Each row is a point. A path goes straight from each point to the next, and from the last back to the first. The post is the endless flat space through its rows: a point in 2 columns, a line in 3, a plane in 4, and so on, so that a path can go around it. Count how often the path circles the post. Going back the other way cancels.

Post (1 x 2):
[[ 3 -4]]
Path (13 x 2):
[[-50   9]
 [ -1  20]
 [ 42  29]
 [ 30  39]
 [ 27   5]
 [ 25 -33]
 [-28 -51]
 [-20   0]
 [  5  28]
 [ 15  30]
 [ 60   5]
 [ 20 -27]
 [-20 -41]]
Times around: 2

Post (7 x 8):
[[ -9   9   6  12   6   3 -27 -43]
 [  3   1  25  23 -11   2 -32  37]
 [ 19 -14  27  14 -29  11  10  11]
 [ 16   2  15 -18  22  13  11 -25]
 [  0   1  20 -28 -10  15  24  -6]
 [ -6   4   3  -1   1 -27 -21 -15]
 [ 25  18 -22   2   7  10 -37  15]]
Path (15 x 8):
[[ 22  30 -17  23   4 -11 -50  10]
 [ 30  -6  25  18 -25  -9 -24  26]
 [ 19  -3 -15 -20 -14   6 -33  -1]
 [-12 -22  49  -7 -27  19  22  15]
 [ -5 -23  27 -36  -3  18   4  26]
 [-41  -8   5  -1 -16   8  11 -20]
 [-15  20  -7 -15 -20  13  23   1]
 [  5  23  14  21   2  -2 -33  13]
 [ 10  26  23 -15 -15   8 -34  19]
 [ -2   8   1 -52  15  -5 -20  -2]
 [-12  -2 -37 -41   5  10  -9 -39]
 [ 11 -10 -25  23   7  20 -12 -22]
 [ -5  11  16   5 -16  -3 -20  60]
 [ 35  17  30   7  31 -28  -6 -22]
 [ 20  21 -13 -11  11 -14 -28   0]]
Times around: 2

Post (13 x 14):
[[ -2 -16  28  14  -5  -3 -12   4  23  -6  14 -13 -16   9]
 [-10  -1  16  28 -25 -21 -26  -5   1 -33 -11  -6 -15 -15]
 [  2   3 -29 -28  17  -6   0  -7  12  19 -21  16   2   5]
 [ -7  -9  15   0  -7 -37   1   5  25   1  32   7  19   2]
 [ 19   6 -25 -29  -3 -11  -5   9  -4   5  -5  -4  -4 -17]
 [ 18  14 -24 -34  26  14   1  -4  -1   5 -26  26  -2 -38]
 [-11  17   9   5 -22  11 -13   5  17 -19   5 -12  -4   8]
 [  5   1 -19 -14   6  21  17  25  -4  11 -13  11   0   0]
 [ 21  18   5 -17   1  -4  33  -7   8  10  -5  17  -6  15]
 [-21  14  30  17  -3  -6 -22  -5 -14 -24  17 -13  -8   4]
 [-26 -15  25  -7 -22 -36  -5 -13  32  -3  42   9 -14  16]
 [-19 -18  26   8  -7   2  21 -16   1 -14  23 -27  13  20]
 [ -3  13  -9  33  -2  12 -27 -13  -9 -47   4 -12 -28 -12]]
Path (28 x 14):
[[ 11  12  18   5 -19  -7   3   2  11 -11  26  -9 -39 -14]
 [-15  16  -2  27 -11  25  -3 -34 -29 -25   4   3 -27  -5]
 [ -1 -12  -5  27 -34  34 -16  32  -8 -26  13 -14  -9   2]
 [-16  34   5   2 -10  27 -19  19  -8 -24 -22  -7  34  -4]
 [-22  -2   9 -12  -4 -34   6 -19   1 -24  -1  20   8 -18]
 [-32  10 -12  -1   6   9  -6   6   6 -36   9   0 -16 -17]
 [-23   9   2  44   0 -21 -19  -8 -15 -39  14  -1  -1 -16]
 [ 25  16   3 -24 -16 -21   4 -15  18  14 -13  21  -1 -23]
 [ 29   6  22  -8  -1  37 -18  -9  13  -3  -6  -9  -7   1]
 [-14   4  17  -6  -9  18  28  -6  -8  -2 -29  12  -6  26]
 [ -8   0  38  -1 -35 -18   2 -14   0 -25   2 -27 -25  16]
 [ -3  42  25  -5   7 -13  -6  -8   4 -16   5  -9 -15  -5]
 [-25   2  23  11  -4 -28 -27  -5   0 -11  20   8 -16 -15]
 [-43   4   7  16 -20 -14 -11  -9 -14 -24  46  -8  14  11]
 [-10 -42   4  20  -7 -43  -3 -24   6  -6  15  24  16   6]
 [  0   2  18 -18 -40 -17  -3  25  -4 -11 -16 -10   7 -14]
 [-23   9  12   0   0  18 -18  14  15 -26  14 -22 -11  19]
 [-15  26  32  12 -18 -26   3  27   9  -8  16   9  -4  -6]
 [  0  30   4   8  -4 -10 -41  21   1  -3   7   5  -7 -29]
 [ -2   3  -3  28 -18  -3  11 -18 -10  -9  30 -17   9  -2]
 [-37  -4   0  10  13 -45 -12 -34  28  -6  31  29 -17  -8]
 [-46 -10  11 -28  -4 -12  -7  -6  16   2  11  -1 -14  20]
 [-10 -21  -7  -8  -2  -5 -22  25   9 -10 -12 -15  14   3]
 [  2   6 -16 -15 -18 -16   3 -19 -28 -19   8   9  15 -11]
 [  6  24  45  18  -8  -4  14 -21  -9  -1  13  -6   6  20]
 [ -8  13   1  -8 -28 -33   0 -28   9  -4  13 -11   6  -9]
 [ -2   6  15  -6  11  -8   9  -2  -4  -2   5  -3   6 -13]
 [-14  20  26  -7 -12 -60 -25  -1   9 -24  17 -25   2  -2]]
Times around: 2

Post (17 x 18):
[[ 11  -3  12 -34   4  -4  14  21 -13 -16   6   3  -4   8  32   7 -10  22]
 [ -6   2  21 -11  31  -3   0  -1  -2 -17  -6   4 -31 -36  -5  -5 -51 -10]
 [ 12 -23   8  -7   2   1  12   7 -30 -33 -17  -7 -18  24   7 -15 -20  18]
 [ 11  25  -8 -18  14 -12  31  14  -2  13  10 -40 -24   2  18  29  22  -7]
 [ 34  21  -5 -12 -16  11   1 -12  25  42  19 -18  -3  11  16  -6  -2   3]
 [ 13  19   0 -18  -4 -11  15  -8  -5 -24  -5   3 -29 -33   1  21 -55 -10]
 [ -2 -28 -10 -19 -14  20  -6  -3 -21  23 -11  13   5  35  15 -21  34  24]
 [ 23  23  13  -1 -13   8   4   1  10  29   1 -25 -11  -6 -10  23   8  20]
 [ -2  12   6 -31 -33   1  10  -5   9  31 -12  -3  12  29 -22  -5 -13  28]
 [  9  18  -2  -6  15 -17   9  15  12 -28 -23 -13  -3 -30  -1   8 -24  10]
 [ -5  36  17  -5 -25   4   8 -20  18  20  14 -24 -12 -11  11   0  15  -1]
 [  9   8   7   4 -32  -3  -7   1  10  46   8 -34  10  11   3  20 -15 -13]
 [  2  11   1   7 -12  -9   5   2  30  24   3 -17 -22  16   7  19  26   7]
 [ 25  -3  20 -16  10   3  32  11  17 -50  -7  -3 -11 -29  -4   3 -32 -33]
 [ -5  10  11 -10  23  11  11  -4 -21 -26 -19   3   0  22   8   5  -6   0]
 [ -4  12 -12  -6 -15  17 -10   4  19  24  27 -25  -4  14 -11  13  13   2]
 [  9  -9   8  -2  16 -17  32  -9 -11 -31   2   7  -6 -21  -3  10 -36   8]]
Path (29 x 18):
[[-14 -17  -1 -12  26  -3 -20   5  -2   3  15  26 -15  -1  -8  -9 -17 -11]
 [  5  35   8 -37 -19  18  24  -8 -12 -21   8  14  -1 -28  20 -39 -24   8]
 [ -4  42 -10  -6   6   3  10 -10 -18  20  -3 -16 -12  10  10  30 -31  13]
 [ 14  35  -3 -29  16  -4  23  -1  24 -26 -27   0 -29 -13  17   5   4  23]
 [ 41 -11  16  -7  31  -3  10 -34   9  -9 -15  32 -39  -7  22 -16  -4  60]
 [  4  12  -4 -27  14  -1  -6  14   9 -11   3 -11 -22  17  17   1  30  -7]
 [ 56  30  22  -9  15   0  32  -7  -3  -9   6 -26   6  -1  13   0 -33 -19]
 [ 16  -3  12  27 -11  11   0  -5  14 -19   8   9 -14  10   9 -25   4  -8]
 [ 13  22  15 -20 -31  45 -10  -5  21  43  26  13  -8  -7   7 -12   3  19]
 [-17  -4  17   7   8  10   8   5   6 -15  -5 -23 -10   7 -22  22 -13  28]
 [ 24  -6 -10 -18  18   7 -22   0  30  24   4 -21   3 -11  13  10  -5   7]
 [ 48  -4  14   0 -26   8 -30  -8  -7  23  -3 -11  -1 -11  15 -28 -33  12]
 [ 24  -4  -1   0   1   2  17  15   3 -21  -6  -2  14   0   4   8   9 -17]
 [-45  10   3 -12  -4 -17   9  -8 -18   4 -18  11 -18 -27 -23   2 -25  17]
 [ -3  51 -15 -24 -34  15  10 -24  -7   2 -14 -25  12   3   0  -2 -27  -5]
 [-31  43   1 -35  23  10  25   9   9 -38 -20 -16  18  -9 -23  14  21  33]
 [ 13 -16 -15  -8   4   4   7 -20 -16  -8   0 -14 -34  24  -8 -10  17   0]
 [ 30   4   7  -2  26  -6  14  20   3 -22   4  -8  16  15  -7  31 -36  -2]
 [-24  -7  15  -6 -13 -12  32   5  -4 -23   4 -16  -8  -1 -23 -16  -6  -4]
 [ 11  32   3 -23 -27  29  18 -12  19  32   6 -12  10  11  19 -33  12  -4]
 [ 33  14   2 -22  -1  10  18   3  25 -14  22 -20  -6 -24  13  13 -21  23]
 [  6 -13  13 -27   6 -22   9   1   5  12  18  -1 -39  -5  36  34 -13  12]
 [ 15  24   5 -31   1   0  -9   2  -5   6 -18  -5   1   5  10  20  15  18]
 [ -2  14  37  -6  25 -11   9  16 -20   4 -20 -10  -1  18 -15  13   5  -2]
 [ 18  -5  16   0  -5  14   1  -5   8 -12 -16  41   0 -17 -10 -35 -13  10]
 [  0  14   5  -1  24  -5  35 -17 -15  -5  -6  13 -28 -14  -4   9 -33  24]
 [  5   0  -1 -19 -10   2  15  14   9   1 -14 -18   8   4   1  -3 -25   5]
 [-17  43  11   1  21  14 -10   2  17  24 -15 -59  -2  33  -8  23  27  17]
 [ 35  14  24 -19 -10 -10  13 -23  47 -48  -6  26  38 -22  18 -15 -11  15]]
Times around: 5

Post (17 x 18):
[[  1 -35 -13 -43   7  -6   4  -1  -2  -2  24  13  -2 -13 -27  31   4 -30]
 [ 26   0   2   4  -2  -9 -11  -9  -5 -21  13  -3  -5 -21  10  24  12  -5]
 [  6  -5  -4  -9  14 -11 -24   3  -4  14   0  -6   3 -10  -7  21  -2  -2]
 [ -8  10  -3 -11   9 -17  -7   4  18 -15  21   3  35 -14   9  14  29  15]
 [ 28  -3  14 -37   4  18 -17   1  15  24 -21  -1  -7 -18   3  25   9 -31]
 [ -7 -19   8  21  16  -3   4 -28   5 -16 -13   1   5  -9   9   0 -14   4]
 [ 20  -6 -13  -9  12  -1  -8 -11   2  -8 -14   2   6 -10 -12  35   5   4]
 [  8   0  21   1  -3  -7   6 -23  -9  19  -1  19 -12  -5  -2  20   5  -4]
 [ 27  -9  11   8  -8  25  10 -16   8  13   0  -9 -17 -19   4   2  12  24]
 [ -3 -23   0   6  11   3 -19 -17   1  -6   4   5   2  17   1   2   3  -1]
 [  2   8  12  14  -9  10 -10 -17  -6  -3   5   6   6  -1   0   7 -17  -7]
 [-16 -10  -6  -1   9  -4   0   1   1  13  -4  -2  17   3  -7  29   6 -37]
 [-27  12   1  14  13  10 -14  38  20   8  -7  21   4   5  18   6  -9   7]
 [ -7  13 -16  -9   1 -15   2  -8   1  -3   0  -4  -7  -4  12  10  -6  -3]
 [  0  -2  26   4   4  -5  -2  -1 -20 -22  27   2   0  16 -22   5  14 -24]
 [-20  -3  22   8 -13 -25  -9   2 -15  14  -8  39  23   4  -5 -17  19  -7]
 [ 13  -7   2  60 -19  -9  34   6  58  23  24 -27  -5  30 -17 -28 -23  13]]
Path (32 x 18):
[[ 12  24   7 -10  19  10  -7  -6   7  34  -9   0 -18   3 -16  37   3 -27]
 [-32 -27  15  -6   8 -29 -14  -7 -12  -2  22  10  14 -39   3   9   9 -10]
 [ 19  -4 -13 -36   5   9  -5 -14   4 -15  -7 -16  16 -23  -7  44  18 -11]
 [ 13 -33 -13  -4   4 -20 -36  -3  -5  -3  43   9 -12  23  10  12  -3   4]
 [  7 -19  21 -20  18  37  28 -20  14   3  26  13  -3 -15  -2  13   2  -1]
 [  5  -1  24  26  15  -1  13   5  31 -22   1  -1   3   7   4 -12   3 -14]
 [ 10  -5   2 -22   3  29  -6  -8  -5  -2  19  -1 -14  -8   2  11  39 -29]
 [-15 -10  35  10  24 -12  -8   2  20  -9 -15  27  21  -2  -2   0  17   1]
 [  2 -12   1 -30 -25  -9  25  -7   4  27  -6  21 -30 -29 -46  22 -19 -29]
 [ 17  -2 -10 -28  16 -21 -40 -20  17 -21   0 -17  19  -1   2  29   8  14]
 [-23 -16  22 -27  16  11  18 -24  -2  -1   8   8   1  -9  25  24  14 -26]
 [ -3  17  25   5  -1  23  -7  25  19  25  -2  22  32  -9  19  -5  24  18]
 [ -2 -15  19  -7  23  10  19 -14  15  31   0   1  -7 -12  11   8   7 -42]
 [  2 -24  -6  -1  12  16  -8 -20  -1 -16   0  16  14 -39  -1   1  28  46]
 [  2  -5  23  -6 -14  19 -26 -19  -2 -18  26  -7   0  -6  10  -2  12  -3]
 [ 27   3   8  -3 -23   6  12 -10   1  -8  19   0 -13 -13 -11  38   4 -10]
 [ -4 -21  10  33  20 -23  -6  16 -13  -1  44  10 -18  19   9  41 -14  14]
 [ 20   4  13 -21 -12   7 -28  26  19  29  33  -5  20  16 -15  -2   8 -19]
 [ 16 -10 -12 -11   7   0 -12 -23  10 -20  27 -16  -9   3  14 -16  -3 -10]
 [-27  18   6  26   3  -9 -11  10 -21  16 -20  51   2 -21   2  26  19  -1]
 [-35  10  -2 -21  29   2 -29  10  15  -2 -11 -17  -5 -13  -2   9 -34 -13]
 [  5  21  40  -6  -8  30   3 -17 -20 -28 -21   1   8 -27   1  23  -2  -1]
 [ 20 -21 -13  -5   4   4  -1  24  19   2  25 -13 -15   7   6  19   5  29]
 [-20  12  16  32   9   1 -12 -11 -33  10 -16 -11  17  26  11  -6   9 -22]
 [ -9   4   8 -19  23  22  -9  -7  22   4   4   7  12   9  -2   5  15 -28]
 [  2 -35   3   4   2  12   5  13   2  19  -2 -10 -10  -4 -24  10  11 -46]
 [ 12  -4   0 -17   2 -25 -26  -1  23  16 -20  -6  25 -10 -15   9  23  11]
 [ 16  10   7  -4  -3 -38 -28  13   1   6  22 -12  18   0 -31  25   1 -24]
 [ 36  -4  18  -4 -39   1  17 -15  33 -11  -5  18   5  19 -18  -9  -5  -2]
 [ 20   4  24 -15 -22  13  27   4  23   2 -10   7  21  -2   1 -13   3  -4]
 [ 15  -1   1 -44  16 -18 -18  -1  19   9   3   0  44 -13  -6 -20  17  17]
 [ -3  -9 -16  -7  30 -20  18 -23   4 -22 -26  19  -7 -16  16  23   6   9]]
Times around: 5

Post (17 x 18):
[[ -2   0  14   2  10   9  -5 -19 -14 -16 -18   9  -1  10 -14  -5   7  -4]
 [  7  31   4   5  -3  -6 -25 -14  17  28 -19  16 -13   9 -21  31   5  16]
 [ 25  13 -22 -21 -20 -17  20 -16  -1   4 -22 -17   9 -16   9  21 -17  19]
 [ -5  13  -7   9  32 -21 -23   1  -6  19   8 -18   0   7 -10   9  23  -1]
 [-10   3  -1  27 -25  10  -2 -20 -37  -9   2   8  -2 -25 -11  13   5 -23]
 [  5 -16 -12  -6  46 -20  -4  13 -13 -16 -17   4  18  17  18   5  28  -6]
 [  4 -22 -15 -24  14  -5  -1   0 -13 -17   3   3  -6   8 -40  17  17   5]
 [-23   2   1  37   5 -17   0  -4   6 -10 -13  15 -22  29   8   7 -19 -10]
 [ -4 -11 -23  -2   3  -5  -8  -9  -1   4 -32 -14  -6  -3  11 -17  34 -10]
 [-22 -16   8   9 -11  -6  16  -7  -1  13  25 -31 -13 -11  13   4  12 -11]
 [ -2 -29 -11 -16   5  -7  -5 -27 -25  -9   3   0   1  -4  -5   8   0  16]
 [  6  -6   4  12 -32   2  -8  12   0  10   2  -7   3  14  -2   3 -31  11]
 [ -6  -6  -3  10 -14  12 -21  -2 -28 -18 -13 -30   4 -19   4  11  18   1]
 [ -3   6 -11 -20   9   9  -5 -15   5  -5  16  -4  -5 -18  27 -21  21  27]
 [ -1 -25  -6  11   8  -5 -10 -20 -14 -15  -1 -16   8   4  16  13  -8 -32]
 [ -3  10 -15  -6  13 -30 -15 -13  21   4 -19  15  22  22  -5  19   1  12]
 [-13 -13  23 -11  14 -37 -32 -19   0  -5  12   9   1 -12  15   3   0  -5]]
Path (30 x 18):
[[-18 -14  -5  22  24 -12   4  15  -5 -26  22 -12  -4  30  12 -30  33 -47]
 [-12   2  -1   4   5 -19  23   0 -15  -3 -13   6  -7  21  14   7  -5  -6]
 [-15  25  -1 -11  24  -3 -36  12   7 -17 -38  27 -19   6   8 -13  13  29]
 [ 30  22 -18 -42  12  -9 -30 -32  16 -11 -11 -17  13 -33 -10  36 -10  38]
 [ -9  -4 -25  15  21  -9 -11 -26   6 -23  22 -27   5 -16  38  23  18  12]
 [  4  15  19  -5  32 -45 -21  -6 -18  -5  12 -22   1   1  -6  24   1  18]
 [-14  25  10   2  19 -31 -36  -1 -23   1  36  15   4   0   5  34  11  16]
 [  1  -7 -21 -23 -24  27  16 -18  12 -25 -22 -17   2  -9   7 -14  16  -9]
 [  6   7  57  14 -20  -4 -23   6  -8  28   3 -35   2  23 -22  37 -11 -36]
 [-42 -20  25   8  -3   3   2 -32   4 -10  12 -26  -9   5   9   0  25 -13]
 [-10   5  48   8  -5 -30 -41  18 -24  18 -42   3 -33   0   0  49  21  -2]
 [  1   8  -7  -9  15  -6 -24 -19   0  14  -9  33  -2  13 -21   0 -20  10]
 [  2  -7 -12 -13 -16 -34  19  -7   3   4  39 -23  60  -7 -18  29 -32  -1]
 [  7 -22  17   4 -25  16   3 -11 -29  -6 -18  10  14  -1   3 -31  -4   7]
 [ 11  24  21  18  31  16  -2  10 -11   3 -31  37  -2  36  -3 -22  24  11]
 [ -1 -12 -11 -12 -15   3   6 -13 -10  14  13 -46   9 -19  33 -21  17  -7]
 [-27  -7 -18  18   8  -4  -4  12 -17 -19   1  15  -4  28  11  -7 -30  12]
 [-17   3   1 -12  24 -32  -1 -15  -3  -4 -12  13  20  -1  17  -3  16  -6]
 [ -5 -16  25  18  -1 -30 -12   9 -11  11  18   6  10   7 -28  47 -18 -29]
 [ 10  -6 -33  28 -24   9  -3 -28  20  18 -48  -2   2  10  26  18   1  30]
 [ -6  -4  10  -6  16 -27   6 -26  -7   1  -1 -30 -20 -17  29 -39  29   1]
 [  4 -33 -27  36  14  59  12 -30  10 -11   7  11  14  41  38  -9 -12  -2]
 [ -6  12  -1  21   6  -7   5   7 -19 -19  -4  13 -17  -5 -21   4   1 -22]
 [-25   1  31  32  15 -13 -25 -16 -26  -2  18   6  -8  -1 -11  -5 -15 -13]
 [ 15  21  15  18   6 -14   3 -13   8   8 -14 -11 -19 -16   1  26  -6 -10]
 [ -9  11 -30  51 -46  24   5   7   2   1 -37 -19  14   8  -8   7  44 -21]
 [  0 -19 -32 -11  -5  -8 -32 -41   0   6 -22  32  18  35  19 -15  -7  22]
 [ -8   7  -4 -17 -22   5   6 -10   2 -25 -18  -1  -2 -10   1  13   7 -19]
 [ -7  -3  17  44 -30  28   2  -7 -23  -7 -13  20  16  38  -3  -4 -31 -13]
 [  9  19 -29  -8  35  -6  -8   1   3  -5  10 -34 -18  -7  15   4  39  27]]
Times around: 3
